Each row is a point. The window is the flat piece filled in between its corners: a triangle in 3 columns, a solid with four corners in 4, and so on. A path goes straight from each point to the next, and from the last back to the first. After which points does the path pass through the window?

Window, 4 rows:
[[-1.0  0.3 10.3 -1.0]
 [ 2.9  3.6 -2.4  1.8]
 [ 0.6 -1.7 -7.5  2.0]
 [ 5.3 -4.3 -5.3  3.0]]
Path:
(1): [ 1.0  1.3 -3.5  4.8]
(2): [ 3.7  1.2 -4.5 -3.0]
(3): [ 3.4 -2.0 -8.2 -1.3]
(4): [ 2.3 -1.3 -6.6  7.4]
(5): [-1.0 -2.9 -2.7  7.6]
(6): [ 2.4 -1.9 -3.3 -4.9]
(7): [ 2.0 -2.3 -7.8 -2.7]
(8): [ 0.0 -1.1 -5.2  6.4]
(9): [-0.2 -0.3  8.4  5.1]
(10): [ 1.7 -0.3  6.7 -1.8]
(11): [ 1.9 -1.2 -6.8 -0.3]
(12): [-1.8 -1.2 -4.8  8.3]
Through the window after points: 1, 7, 11

Window, 6 rows:
[[ -0.1  -2.4   7.7   3.5 -14.1  -2.3]
 [ -1.3   8.2  -3.2  -1.2   0.5  -2.7]
 [-12.1   1.1   4.5   4.0  -0.4  -2.0]
 [  1.7  -2.0  -2.3   0.7  -3.6  -1.4]
 [  7.0  -0.5   3.9  -4.0   8.9   2.1]
 [  1.7   1.6  -0.4  -7.5   3.9   3.6]]
Path:
(1): [-2.9  6.0 -3.2 -1.8  7.7  4.6]
(2): [5.2 3.0 3.4 1.9 1.2 6.7]
(3): [ 0.0  0.1  1.7 -4.8  2.9 -5.4]
(4): [ 0.3  1.8 -0.9 -2.6  2.2 -3.1]
(5): [ 0.5  4.8 -2.4  2.5  1.7  5.6]
(6): [-4.0  4.4 -0.7  2.6  3.9  4.8]
(7): [-5.5  0.9  1.2 -2.2  3.0 -3.9]
(8): [ 0.5  3.2  0.0 -6.5  2.3 -2.9]
(9): [-0.1  3.5 -2.3  1.3  1.0  9.5]
(10): [-2.8  3.4 -0.1  1.2 -3.9  3.6]
(11): [-3.2  1.1 -0.1 -3.3 -2.2 -3.7]
(12): [-4.2  2.6 -0.7 -7.6 12.0 -4.6]
Through the window after points: 2, 8

Window, 6 rows:
[[  0.4   5.6   8.3   3.1   2.3  -4.0]
 [  1.4   4.9   0.1   1.6  -4.2   0.5]
 [  9.3  -8.1   7.5  -2.2  -1.1   7.1]
 [-11.2  -0.4   2.4   0.2  -0.6  -4.1]
 [  1.2  -2.0  -5.1   5.9  -0.4  10.7]
 [ -3.7   3.5  -0.4  -6.7   3.8  -5.1]]
Path:
(1): [ 1.8 -5.1  0.6 -2.0  0.0  1.0]
(2): [ 7.5 -5.8  4.4  0.3  0.3  2.2]
(3): [ 2.6 -1.9  8.3 -4.5 -1.6  7.2]
(4): [-2.1  1.5  5.7 -0.8 -0.3  1.9]
(5): [ 0.1 -2.8  2.0  4.0  1.4 -4.7]
(6): [ 6.8 -5.2 -1.7  1.7  0.4  0.7]
(7): [-0.6  6.0  5.9 -4.2  0.4  7.5]
(8): [-3.1  4.9 -1.0  1.9 -1.8  4.8]
(9): [ 0.5  1.8 -2.5  3.7 -1.0 -0.4]
(10): [ 6.0 -2.1 -1.6  8.6 -0.1 -0.8]
(11): [-2.2  0.6 -2.6  1.5 -1.5  9.3]
(12): [ 2.2  0.1  4.1 -4.3 -0.8  6.1]
Through the window after points: 2, 4, 10

Window (8 x 8):
[[  8.4  -7.9   0.5  -7.9  -5.7  -2.6   2.6   0.3]
 [  7.1  -5.3   3.7  -0.8  -0.5   4.8   0.3   2.3]
 [ -4.0  10.1  -7.4   2.9   0.0   1.2   1.2   2.4]
 [ -6.4   7.5   0.7 -12.1   4.2  -1.9   4.6   4.6]
 [ -6.0   8.2   2.0  -6.2   3.0  -1.2  -1.1  -3.0]
 [  8.1  -7.3  -0.5   0.7   1.9  -3.1  -2.3   2.9]
 [  0.4  -6.6   4.4   0.6  -3.7  -1.2  -1.5   3.9]
 [  4.0  -4.3   6.8  -2.6  -0.1  -3.9   6.7   0.1]]
Path:
(1): [ 8.2  1.5  4.5 -2.8 -5.1 -8.0  3.9  3.9]
(2): [-2.7 -6.4  2.5 -4.8  3.8  3.3  3.4 -3.5]
(3): [ 0.7 -9.9 -2.2 -0.1 -1.4  6.0  3.4 -1.3]
(4): [ 6.8  0.4  8.0 -2.1 -1.1 -1.9 -2.7  5.9]
(5): [ 5.2  7.1  4.8 -2.6 -3.8 -3.5  0.4  3.7]
(6): [-1.4 -2.7 -1.9 -7.0  4.0  1.2  3.9  0.4]
(7): [-0.4 -0.3 -2.3 -2.8  3.8 -0.6  2.1 -0.5]
(8): [ 1.0  7.4  4.1 -5.8 -1.5 -1.2 -1.4  1.7]
(9): [ 5.4  2.4  6.3 -4.9 -2.3 -2.3 -0.4  2.6]
(10): [ 0.0 -0.1 -0.6 -4.1  1.9 -0.6  4.3 -0.9]
(11): [-2.6 -5.5 -3.9 -4.6  3.7  1.8  4.2  1.1]
(12): [ 1.3  3.4  4.2 -4.1 -0.2 -1.7  2.6  2.7]
Through the window after points: 1, 3, 11

Window:
[[ -2.3   3.2  -3.2  -7.3   7.7  -5.4   3.6  -2.9  -1.1]
 [  0.8  -1.2   4.3  -5.6  -1.1  -2.4   3.0  -4.1   5.5]
 [ -2.9  -1.3   5.0  -3.3  10.0  -1.5   0.9   0.1  -1.5]
 [ -2.7  -7.2  -3.0  -7.2  -2.1  -4.5  -3.6  -1.3   0.0]
 [ -1.8   3.0   3.1  -7.7   2.9  -2.0  -5.1  -5.1  -0.5]
 [  9.5  -3.0  -0.5   6.8   0.6  -3.0  -3.5  -6.1  -0.7]
 [ -5.7   5.7 -10.5  20.6  -6.3  -4.5  -2.3   3.8  -9.1]
 [  0.8   3.7  -2.0  -6.5   1.3  -1.7  -0.8   6.2   0.5]
 [ -0.8  -1.7  -3.2  -7.1  -0.8   4.7   0.9  -2.3  -1.5]]
Path:
(1): [ 1.8  2.1  4.9 -7.9 -3.4 -5.6  4.0  0.2 -4.0]
(2): [-1.5 -1.6 -4.9 -2.3  3.7  0.9 -3.9  0.6  6.5]
(3): [ 1.7 -1.6 -0.8 -6.0  4.3 -0.1  0.0 -5.0  7.6]
(4): [ 4.4 -1.8  7.8 -7.1  1.0 -4.4  0.2 -1.0 -4.6]
(5): [ 1.4  0.8  2.7 -3.0 -0.2 -4.2  0.8 -2.1 -8.1]
(6): [-2.1 -0.5 -3.0  1.3  5.9 -1.6 -3.4 -0.8  2.0]
(7): [-2.6  2.6 -4.0 -3.8  3.0  2.5  0.0  1.3  4.4]
(8): [ 0.4 -0.4  1.9 -9.0 -0.5 -4.9  0.2  1.1 -7.4]
(9): [ 1.1  3.5  2.9 -5.5 -4.0 -5.6 -0.8 -0.8 -9.3]
(10): [-3.5 -0.9 -4.0  1.0  2.9 -1.5 -4.1 -2.7  2.6]
(11): [-3.7  2.2 -3.4  2.9  5.5  2.2 -6.5 -1.1  6.4]
(12): [ 1.1 -1.0 -0.6 -4.0  1.9 -5.5  2.8 -0.8 -9.6]
(13): [ 2.2  0.4  2.2 -4.2 -0.9 -3.6  4.7 -3.7 -9.7]
(14): [-3.1 -2.4 -2.4 -0.7  1.7 -1.2 -3.2 -1.7  3.2]
(15): [-2.0 -2.1 -5.4 -0.4  2.6 -2.2 -6.7 -4.0  6.5]
(16): [ 0.6 -0.9  0.7 -5.2 -0.4 -0.2  2.9 -1.7 -2.7]
Through the window after points: 1, 9, 15
